Every row gives one point. Two turns around zero, p and q, are shown by what they do to some points. Write where each new point lands after one turn and then the other. Backwards means that the second turn is done in reverse. Each puzzle has new turns, and all numbers are rounded.

Turn p:
[  2  32 -13] -> [ -2  32 -12]
[ -2  23 -32] -> [ -2  24 -32]
[ 22 -18 -27] -> [ 27 -13 -25]
[ 22 -13  -9] -> [25 -9 -7]
[-23  -7  63] -> [-29 -13  60]
[-21 -17  18] -> [-20 -21  15]
Turn q:
[22 -8 29] -> [18 17 28]
[-51  10   3] -> [-51 -10   0]
[22 -2  8] -> [20 11  7]
[-23 -21  11] -> [-16 -19  22]
[ 33  16 -58] -> [ 35  -5 -59]
[-3  5  7] -> [-6  6  3]
Where do these land?
p, then q: [-16  23 -26] -> [-18  -4 -34]
p, then q: [-12  20  46] -> [-32  28  30]
q, then p: [33  0 18] -> [22 25 17]
p, then q backwards: [-22  -1 -22] -> [-18  17 -19]
p, then q: [ 17 -42 -17] -> [ 39 -28   6]

Turn p:
[-27  24 -19  13] -> [-9 41 -3  7]
[  5 -46  -1  37] -> [  7 -26 -26  46]
[ 35 -21  42  14] -> [ 25 -46  23  18]
[  2  24 -19 -17] -> [  3  21  -4 -28]
[ -1 -10  27 -18] -> [-14 -24  18  -6]
[-14  30 -31 -29] -> [-12  35 -10 -38]
Turn q:
[-10  10  33   1] -> [ 3 -2 35  8]
[-21 -16  15   3] -> [-10 -24  13  11]
[ 14  15 -79  14] -> [-25  40 -67 -11]
[ 10 -13 -30 -25] -> [  2  -8 -30 -29]
[ 13 -22  32   4] -> [ 28 -21  13  16]
[-6 25 29  3] -> [ 1 14 36  5]
Where do these land?
q, then p: [ 10  -1 -31  33] -> [ 12  39 -20   8]
q, then p: [-16  33 -14 -32] -> [-32   7  21 -33]
q, then p backwards: [ -6  -7 -39 -16] -> [ -5 -16 -28 -28]
q, then p backwards: [25 -1 50  2] -> [32 22 29 29]
q, then p: [-13 -24  34  14] -> [  5 -26   2  37]

Turn p:
[  5 -16 -10 -10  21 -31] -> [ -4 -25 -15  -6  12 -29]
[ 11 -29 -26  49 -23  43] -> [  1 -18 -25  23 -36  60]
[ 0 -5 -6 69 16 12] -> [  6 -28  -4  55   7  37]
[  8  25 -15  -5 -16 -15] -> [-10  28 -19   6   5 -11]
[  8  33  30 -58   1 -22] -> [ 13  40  21 -30  11 -52]
[-17 -13  11  -1 -17 -30] -> [-31  -7  12   5 -12 -22]
[ -7 -22  40 -44  33  23] -> [ 33 -21  43 -47   1 -11]
[22 19 -2 11 -8 27] -> [24 22 -9 11 -7 21]
[-30   7 -22 -11  -7  -7] -> [-33   7  -4 -15  16   6]
Turn q:
[-37  -3  37   2 -15 -39] -> [-27  20  44 -15 -17 -30]
[-15 -15  -2 -41 -15  -7] -> [-21 -15   6 -21 -32  15]
[ 11   3 -17  17  43  25] -> [  1 -15 -23  23  43   7]
[-33 -40  19  22 -36 -49] -> [-18   6  33   7 -48 -58]
[23 10  2  6  5 44] -> [27 -2 -4 21 19 33]
[  7  29 -29   2   0  15] -> [  7  19 -34   1   9  18]
[ 45  16 -11  -8  18  10] -> [ 33 -13 -22 -16  26  15]
Where do these land?
p, then q backwards: [-16 -12   5 -14 -33  17] -> [-21   5   7 -29 -24  -7]
p, then q: [-26  -5  -8   4  13 -42] -> [-40 -11   7   5   6 -30]
p, then q backwards: [-22 -19 -10  32 -14  18] -> [-20 -15  -4 -27  -1  34]
p, then q: [-10 -11 -12  -6  20   9] -> [ -7 -27  -1   2   2  11]
p, then q: [  0  55 -15 -28 -17 -12] -> [-19  36 -22 -33  34   8]
p, then q: [ 95  11  13 -11  22  -9] -> [ 67  -5 -50 -37  -3 -39]
q, then p backwards: [-20 -18  27  23   9  19] -> [-19  12  28  30   5 -15]

Turn p:
[-10  12 -20  15  25 -18] -> [ -5   9 -21  17  22 -23]
[ 46  -3  59 -67 -16  -4] -> [ 31  -6  29 -88  -3  29]
[ -7  27 -22  21 -32   5] -> [ -5  13   3  20 -36 -29]
[-43   4 -17  13 -18  -7] -> [-41  -1   6  21 -10 -21]
[ 38 -48  -5 -17  23   4] -> [ 27 -37 -28 -12  14  37]
[-10   6  -6   1  13  25] -> [-7 20 -8 13 -1 17]
[-14   1  11  35   4  -3] -> [ 0  2 20 30 13 -9]
Turn q:
[ -9 -20  -7  38  17  16] -> [  1 -16  -4  41  19  14]
[ 25  -6 -21  50 -20  -7] -> [ 14  14  -6  55 -12 -22]
[ -5  20 -29   4  23  14] -> [ 12 -12 -35  -1  21  -6]
[ -2 -11  21 -28 -60  13] -> [-34  14   8 -14 -57  14]
[-8  9 10 51 24  2] -> [10 16 -3 36 39 14]
[-14   7  15 -53 -30 -24] -> [-30  12  18 -51 -23 -14]
[ 21  18  18 -61  29  -7] -> [ 30  -8  13 -68   0   4]
[ -9 -17  -7  -3  17  -7] -> [ -3 -21  10   1  14  -5]
Where do these land?
q, then p: [-32  37  -9   5  39  -4] -> [ -5  18 -49  -2  35   8]
q, then p: [ 11 -35  17  35 -63   3] -> [ -6   9  60  38 -31 -27]
p, then q backwards: [ -3   1 -19   7  39  19] -> [-11  24  -1  33   3  22]
p, then q: [  4  -5 -24 -11  -1  -4] -> [-10 -14  -8   4  -7 -18]
q, then p: [-28  29 -16 -14  31  11] -> [-15   2 -49  -7  17  15]
p, then q: [ 11 -61  49   2 -50   1] -> [-12 -18  53  10 -41  61]
q, then p: [ 32   3  24   5 -17   9] -> [ 22  15  17  -5 -31  -4]
p, then q: [-10  30 -20 -26  12   3] -> [-11   5 -29 -24   9 -24]
q, then p: [ 15   2  -2  -2   9 -39] -> [ 17  -3  11 -24  24 -17]

Turn p:
[ 13  -1   7 -27 -37   5  37 -25] -> [ -1  36  12 -37 -35   1  10 -13]
[-11 -15  26  13  29  17   7 -27] -> [ -6 -13  43   7  15  -5  -2 -27]
[-24  37 -43 -19  -4  18 -20  73] -> [-53   1 -57  21  10  13  -2  59]
[-24  52 -15 -19 -24 -31  -9  10] -> [-11  28 -43  -6  -1 -42 -18  27]
[ 23 -19  38 -15  -8 -11  32   3] -> [ 19   1  33 -27 -20  -5  33   9]
[-23 -19 -16   8  20 -19 -70 -11] -> [ 13 -53 -23  12  18  -6 -54  -8]
[  7   7  21  19 -23  29  -2 -20] -> [  5  25  29  19 -19   9 -17  -8]
[  7 -44  10  28   2 -27  32 -12] -> [ 30 -22  12   1 -17  -9  39 -37]
[39  4  6  5  8  1 20  1] -> [22 18 12 -6 11 17 25  3]
[ -7  -3 -33   8  38  19 -25   7] -> [-18 -23 -17  17  38  25 -13  -8]
Turn q:
[-32  25 -28 -10  22   3   7  -7] -> [  5  16 -20  12  31 -21   1 -30]
[ 21  27 -10   5  -4 -20 -28  12] -> [ 28  21  -5 -10 -16 -14 -25  14]
[ 27 -46 -29  12   9 -31   6  27] -> [ -3 -50 -31  -2  -5  -8 -25  39]
[ 6 14 16  9 -5 -4 10 36] -> [-8 20  7  8  3 -5  0 37]
[  8  -8  -8 -37  29  -5 -30 -31] -> [ 17 -20   8 -42   9 -16 -13 -36]
[ -9 -43 -11  27  30  35  41  -9] -> [ -8 -51  -2  38  39  27  18  -2]
[ 10  24  65 -11  -8 -24 -17 -28] -> [ -4  20  63 -16 -39 -21   4 -12]
[  2 -11   2   8 -40 -14  37  14] -> [-26  -2 -20  17 -28   1  26  27]
[10  6  2 -9  3 33 46 -3] -> [ 5 -5  2  9 22  6 52  8]
[-28  46   0  46 -34  31 -55 -10] -> [ 25  67   4  26 -19  48 -32 -29]
[-13 -36   1 -40  -3  -4 -18  -1] -> [-31 -17  -8 -42   3   4  -8 -16]
Where do these land?
p, then q: [ 17  18 -37   7  30  -1   5 -19] -> [ 36 -11   4   5  32 -14   3 -25]
p, then q backwards: [-11   9  10  11 -11  -8  -1 -14] -> [ -5  17   1   5   5 -19  -4  -7]
p, then q: [-16 -36  10  -6 -41 -38 -33   7] -> [-10 -19 -35 -32 -48  20 -12  19]
p, then q: [ 34  75 -13   1  28   8  27  -8] -> [ 41  34  20  20  50 -50   3   3]
p, then q: [-43 -14  23   7   8 -27 -21  18] -> [-32 -33 -10   5 -24  -6 -34  14]
q, then p backwards: [ 31 -23  19 -28  14  22   8 -10] -> [ 16 -32  19 -26  30  -6  13   8]
q, then p: [ -4  26 -16  34   7 -23  47   0] -> [ 34   2 -25  40   1 -12  34 -15]
p, then q: [-33 -24  -4 -15 -24 -16  -9  36] -> [-36  -9 -46  -2 -17  13  -8   9]
p, then q: [  5  15 -20 -16   1  41  19 -36] -> [  9  35  19  -3  17  -1  12 -46]
q, then p: [ 20 -44  28   4 -11  43 -42  26] -> [-49 -15  39  -3  -7  38 -22  38]

Turn p:
[-17   4 -24  46  20  10   5 -18 -15] -> [-12  11 -15  40  29  22  15 -20   7]
[ 13 -17  -6  -9 -45  -3  20 -20   7] -> [ 14  15 -11  -5 -45 -11  10 -20 -16]
[ 62  15  28  20 -11  -9  23  50 -29] -> [ 39   6  -6  37 -14 -30  -5  73  -3]
[-46  12 -38   0  -5 -13 -12  -8  -1] -> [-31  28 -14 -11  22  11 -21 -32  -3]
[  4 -40  28 -39  27 -13 -23  20  29] -> [-11 -50  27 -42   7 -35   7   8  -4]
[  5  -2 -17 -14 -20  27 -10  24  -6] -> [ -5 -10 -37 -12 -16   3 -16  13   5]
[-16  13  12  13 -10   9  17   0   7] -> [ -9  18   8   9 -13   7   5   2  21]
[-26   4  -6  10 -16   6 -19 -31 -17] -> [-13   3   1  17  -7  25 -20 -34  -6]
[ -4  18  -1   6  36   2  20 -12 -25] -> [ -2  11  11  15  26  32  17  17 -11]
[ 26  -6  24 -33  24 -15 -21  -5  50] -> [ 31 -32  35 -47  11 -22   7  -5  11]
Turn q:
[ -2  -2 -16  44  25 -10 -35  15 -28] -> [-19   2 -17  24   8 -19 -44  38 -11]
[ -5  -4 -12 -11  -1   4 -21  26  12] -> [ -3 -16 -15 -19  -4  10  -1  23   8]
[  1 -11 -51  10  -4  42 -20 -26   1] -> [ 22  -7   7  -8 -13  38 -58   0  -8]
[  2 -15  13  -4 -17  12 -28  -9 -25] -> [ -1  -6  20 -18  -2  -8  -9  12 -36]
[ -7  19  22 -27 -18 -36 -10 -39  29] -> [ -3 -11   2 -36   0 -36  10 -52  12]
[-25   7  14  14  10  50  -4  19 -33] -> [-34  32  22   3 -10  29  -6  34 -19]
[ -8 -20  31  -6   1   4  31  -9  17] -> [ -9 -12  27  14   4   9  32 -21   6]
[ 33  25  -1 -38 -17 -15  -4  14  34] -> [ 34  -1 -17 -42  11 -11  26  -3  30]
[  6  18 -49  30 -21 -30  38  26  17] -> [ 36   6 -39  37 -39  -8   0   4  39]
[ -9 -16   1 -10  21 -10  18 -17 -24] -> [-10   0  -9  21  13   8   6 -22 -28]
[ 14  -2  48  -2  21 -12  32   0  -1] -> [-11  11  19  22  32 -13  41 -12   4]
Where do these land?
p, then q: [ 19  17   9  -4   3 -22   4   0  59] -> [ 20  -3  -5 -18  36 -21  32 -26  24]
p, then q: [ 15 -22  15  -6  -9 -25  18  -3 -21] -> [  2  16  -3  18 -12 -27  16  12 -25]
q, then p backwards: [ 16   6  -9  10  10 -29  11  24   9] -> [ 19  -2 -12  31   2  11   4  23   8]
q, then p: [ 22  28  -1  10  19   0  13 -16  19] -> [ 28   0  18 -10  23   6   6 -13  23]
q, then p: [ -8  -7   0   0  -3  97  13  21 -13] -> [-12 -25  -5   4 -44  37 -18  55  54]
q, then p backwards: [ 16  22  -1 -46   5 -15 -54   0 -19] -> [  7  -4 -49 -49  11 -23  -7  26  13]
p, then q: [-13 -34 -22  -1   4  -5   2 -13   1] -> [ -5   4  -9  18  -9   8  -6 -30 -22]
q, then p: [ 10  -7   9  17   1 -11 -25  -4   4] -> [ -7 -12  14  -1  14 -24  -8   0  -9]
q, then p: [-79 -27   9  13   8  22   9  -8 -21] -> [-62   4  -1  35 -38  27 -20 -24  12]
q, then p: [  4  24  -8   6 -38 -11   8  -2 -17] -> [ 29  28  -3   1 -14  -9 -24   2 -13]

Turn p:
[ -7  45 -21 -26  33 -31 -22  42 -33   0   3] -> [-19  68 -17 -35  35 -20  12   2   5   6  14]
[ -5  48   3  34 -40  18   0  30  22  30  35] -> [  8 -16  11  -8 -10 -45 -31  39  26 -10  55]
[ 29 -10 -56  21 -19   8  41  -9   4  -8 -15] -> [ 36 -17 -59  16 -20  22   2  21 -10   9  10]
[ 16  13  23  -2  25   2 -39 -10 -18  32  -4] -> [ 14  40  39 -12  -2  -5 -24 -21  -5   4  -6]
[-19 -20 -10 -26  22   8  44  -9  -3  14 -12] -> [ -2 -15 -19   3  -5   8  23 -25  16  47 -13]
[  9 -16 -10   3   1 -33  -8 -33  -9  -1  24] -> [ 10   1 -13   9  -4 -10   5 -38 -28 -25   0]
[ -1  28  20 -17  36 -18  40  14  34 -34   5] -> [ -2   4 -10  10  27   0  42  -1  64 -18 -10]
[  2 -53  22  15  -6 -11 -42   3  16  13   1] -> [  4 -24  31  11  24 -12 -28  -5 -39  -9 -33]
[ -3 -42 -23 -39  -8  45 -24 -39  36 -13   3] -> [  4 -59   1 -43  -3  51 -14 -28 -13  -6 -19]
[-8 16 40 13 -2 24  8 38 -5 -7 43] -> [-16  -8  41  16  25 -11   7  17  22  -1  48]
[-11 -21 -10  40 -10 -13 -28 -34 -19 -10 -42] -> [-19  14 -14  27 -31  14 -36   1 -38 -12 -35]
[ -3  12  24 -15 -30   1  31   5 -25 -15 -41] -> [-18  10   8   8 -37   7  42  36   2  16 -12]
Turn q:
[ 25 -40  -5  -6 -22  20 -13 -18 -17  16  22] -> [ 25  11  10   5 -22  11  -2 -33 -39  26   6]
[-40 -41  -2 -25 -28  -6  15  24  33  23   7] -> [ 11 -29 -26 -23 -18  -1  31   7  15  58  13]
[ 27  34  16 -13  48 -12  14   3  19 -33  35] -> [ 23  -8  -2   0   7  43 -17  37  11 -58   0]
[-12   4  21 -27 -18  24   2  10 -27   9 -35] -> [-18 -11  28   9  -9 -35   7  26 -22  22  -8]
[  6  31  35 -29 -40  23  -8  22  -3 -34  18] -> [-16  14  -2  13 -54   7  12  53 -23 -11 -10]
[-34 -40 -21 -14 -32 -12 -21 -37   0   4 -39] -> [-28 -22  -1 -44 -12 -35  14 -46 -17  25   7]
[-34  31 -20 -25  -4 -29  35  -4 -19 -10  18] -> [-14 -21 -43  -2  32  -3  25  27 -24 -19  15]
[  2   8 -17  39  26  35  28 -27  19  14 -35] -> [-15   3  28  -3  48  14  -1 -24  21   9 -49]
[ 13   6 -27  12  22  17   1  38  38   0 -33] -> [ 17   5  -5 -11  10 -15 -24  10  45   9 -47]
[ 18 -16  18  38  13 -45 -26  20 -28 -32  17] -> [  8   2 -12  43 -26  -9 -18 -28  24 -44  37]
[ 38  10  15  10  -7 -36  -3  -3  17   3  12] -> [ 27  27   6  -5  -9   6  19  -4  17 -33  16]
[ -8  12 -13  41  41  21 -23 -28 -33  41  13] -> [-19  29  19  19  53  17 -44 -27  -8  15  21]
Where do these land?
q, then p: [ 30 -27 -16  23  20  -6   8 -38  36  30 -15] -> [ 34   2  27 -12 -23  31  14 -36  32  -9 -26]
q, then p: [ 17  -5 -19  -2 -34   7   5  27 -22 -36 -15] -> [ -3  15 -36  18 -26 -11   2  29 -29  -9 -16]
q, then p backwards: [  1  -7   4  -9  30 -28 -20 -37  39 -23  -4] -> [ -3  25  -7 -29  -5  25 -32 -26  32 -14  24]
q, then p backwards: [-71 -22  22 -49   6  34 -19  13  49  15  12] -> [-37   2 -26 -29 -35  81  16  25   2  20 -30]
p, then q backwards: [  8 -38  13   9  45 -45 -26   4  24  25   4] -> [ 36  -4 -49  23  22  16  19  -6 -27  11 -39]
q, then p: [-38 -34  14 -21 -10  18 -28  -3  19   3  35] -> [  2 -37  18 -34 -13 -14 -14  -7 -28  29  30]
q, then p: [ -1  16   5  26 -33 -24  18 -10 -26   9   2] -> [ -9   8 -29  34 -12  -8  11 -12  26  -4  23]
p, then q: [ 10  16   4  11  -7 -16  49  24 -23 -16 -13] -> [ 12  17 -31  27  28   6  25  10  28   6 -17]
p, then q: [ 17  10 -21  17  17  -4  35 -10 -64  -7   0] -> [-10  51 -23  24  40  25  14   1 -20   4 -13]
p, then q: [ -3  40 -38  17 -15   3  -3  17 -27  -6 -22] -> [ -3  30 -50   1   3 -12 -13  34  -9  11  -2]
q, then p: [-13   0  13 -68  -9  21 -28   0  41  33  35] -> [ 17  -5  37 -60  14 -17  22  18 -18  44  37]
p, then q backwards: [ 24  36  -3  43  -4  18  21  18 -23 -17  17] -> [  2  22  35   8   7 -27 -13  30 -16  18  42]
q, then p: [ 17  16  22   4  -7  22 -12  -3 -26 -10 -37] -> [-32  20  20  23 -11 -21   6  17   0 -16 -18]

Turn p:
[ 17   4  27 -11  25  29   3  15  34  17 -33] -> [ -4  33  -6   4 -16  37 -44   5  -7 -23  -6]
[ -5  -3 -46 -46 -13   8   2  -1  23 -11   6] -> [-30 -57 -12   2   6   5 -17  -3 -19  -8  -9]
[-34  36   3 -11   5 -17 -53 -32  26 -20  -7] -> [-12 -12   2  10 -69 -18  21 -15 -17  -1 -38]
[ 25  16 -29 -17 -24  28   0  -4 -26 -36 -47] -> [ 29 -27  19   2  20  29 -16  -9 -50  29 -26]
[ 24  -2  -2 -13 -35 -24 -12   7 -14  38   2] -> [  5   1 -40 -20   6   0  14 -13 -23  13  35]
[  7  16  65   6  16   5  -2 -37  -4   8  23] -> [ 22  36  10 -29 -27   7  35  14  13 -41  -6]
[ 31  17  20  32  18 -10  -7  39 -33 -21  20] -> [  8  35  16 -30  19  12  13 -27  37  35 -10]
[-20 -78 -36 -23   1  17   0 -45 -13  21  26] -> [-36 -31   0  -5  28 -39  10  77 -26 -14  21]
[-17 -16   4   9   3 -46  23  18   4 -13   9] -> [-11   6 -17  32  23 -14  21 -14  32  -1  -2]
[-17 -51 -12   7 -21  -6   0  14   6 -41  21] -> [-46 -11  29  27  37 -13  24  -4  -1   5   7]
[ 20  26  17  33 -21   6   0   7  16  55  13] -> [ 23  24  -9 -27 -22  -8 -18 -25   7 -14  53]
[ -1  19 -10  34  54  -1  50 -19  -2  22 -36] -> [ 56  20 -10  17   5 -23 -49  24  31 -12 -23]
[-28  15  -1  -1  -7  10  -5  39 -17 -20   2] -> [ -6 -16  18  16  -9  27   6  -9  23  33   4]
Turn q:
[-14 -30  -6  -1 -20 -17 -34  41  20  26   0] -> [ -4 -24  10  43  -9 -28  31  11  35   4  -6]
[  7  44   7 -29  33  17  37 -11 -19  22  -3] -> [ 39  12  13 -51  11  28 -11  16  -4 -18  23]
[ 16  19  14 -20 -30  18  30   6 -21   1   9] -> [ 28 -14  32 -17 -20   7 -18 -19 -21  -3   8]
[  9 -23  40  58   7 -43  17 -13  18 -13   9] -> [-40 -26 -41 -31   4 -28   5 -23  -2 -14 -45]
[ 18 -18   6   0 -47  -6  -7  10   3  16  12] -> [  0 -41  18  15 -17 -17   8 -14  -6  21  -2]
[  1  20  25   1  22  44  22  18 -41   0 -17] -> [  8   2  13 -19 -14  29 -41   1   7 -47  24]
[ 26  22 -13   5  14  35  32 -33  25  10 -21] -> [ 17   6 -24 -30  29  16  -6 -29  -9   6  47]
[ 34  33 -35 -13   0   7   4  18  -6  13  -1] -> [12  2 44 -8 35  2 -7 -3  5 12 26]
[ 23 -20  -2 -16  34 -15 -32 -19   0 -34  12] -> [-47  20   2   1  10  32  27  13 -18   9 -14]
[-34 -40   0  25  30  -8 -15  -1  29 -20  47] -> [-12   0 -43  38  20  15  24   2   2 -15 -56]
[-44  16  -9  -6 -39  -2 -46  38  25 -30 -26] -> [  2  44  14  49 -35 -27   0 -17  47  22  -8]
[-41 -24 -40  29  22 -32  25 -35 -45  11 -22] -> [ -5  14 -42   1  22 -45 -32  60 -36 -16   2]
[  5  27  42 -13   4  36 -37  -9  -7   1  36] -> [  6 -13   9  -8 -25  68 -11  -2  23  18 -18]
[ -5 -25 -28 -21 -30 -35   3  -9  18  -2 -35] -> [ -4  16  -2  14 -10 -52  32   4 -21  23  20]
Where do these land?
p, then q: [ -9  15 -27 -48 -43 -17   2  -5   1   5  26] -> [  1 -12 -19  38   8  -6  13  15 -59 -17   3]
p, then q: [  5  46 -24 -46 -21 -21 -31 -31   3  14 -13] -> [ -8 -13  17  30  -9 -29  -9  22 -59  16  36]
q, then p backwards: [-19  -6  32  40  29  -2  31 -11 -10 -27   0] -> [ 38   8   1 -31  27 -14   4 -15  44  14   1]
p, then q: [-40 -21  55 -31  18 -12 -34 -14   9  48  23] -> [ 59  21  35  37   3 -38 -21 -42  -7  -5 -25]
p, then q: [ 12 -14  24  29 -16   1  24  21  -3   3 -30] -> [ -6  -6  -2 -26  28  34 -26  -8  17   8 -11]
q, then p: [ -9 -22  27 -16  14 -34 -35  10  14 -10  10] -> [ 20 -11   1  53   7  16 -19 -10   5 -11  17]
q, then p backwards: [  3 -15 -13  52   3   5   8  -7  22   1   3] -> [ 14  -9 -32 -13  -4 -37  21  15  17   0   1]
q, then p: [ 52  37 -47 -45  -3  -7  16  -3   1  14  12] -> [ 13  35 -24 -47  -1  37  14  34  37 -26  -3]
p, then q backwards: [  0 -41  -6  39  17  13   8  -3 -37 -12 -15] -> [ -5  25 -58 -15   3 -28 -16   7 -13   8   5]
p, then q: [ 17 -10  23  42  -3  43   1   6 -10 -29   5] -> [  3  -5   1 -45 -31  39   1 -10  25 -11 -12]
p, then q: [-13   7  -3  54  19  16   6  38 -21  -7  -3] -> [  6 -31 -14 -29   1  14  22 -11  49  22  -6]
p, then q: [  2  23 -43 -70 -15  14   4   0  31   1 -18] -> [-33  -2 -15  70 -16   5 -14  27 -29  -2  27]
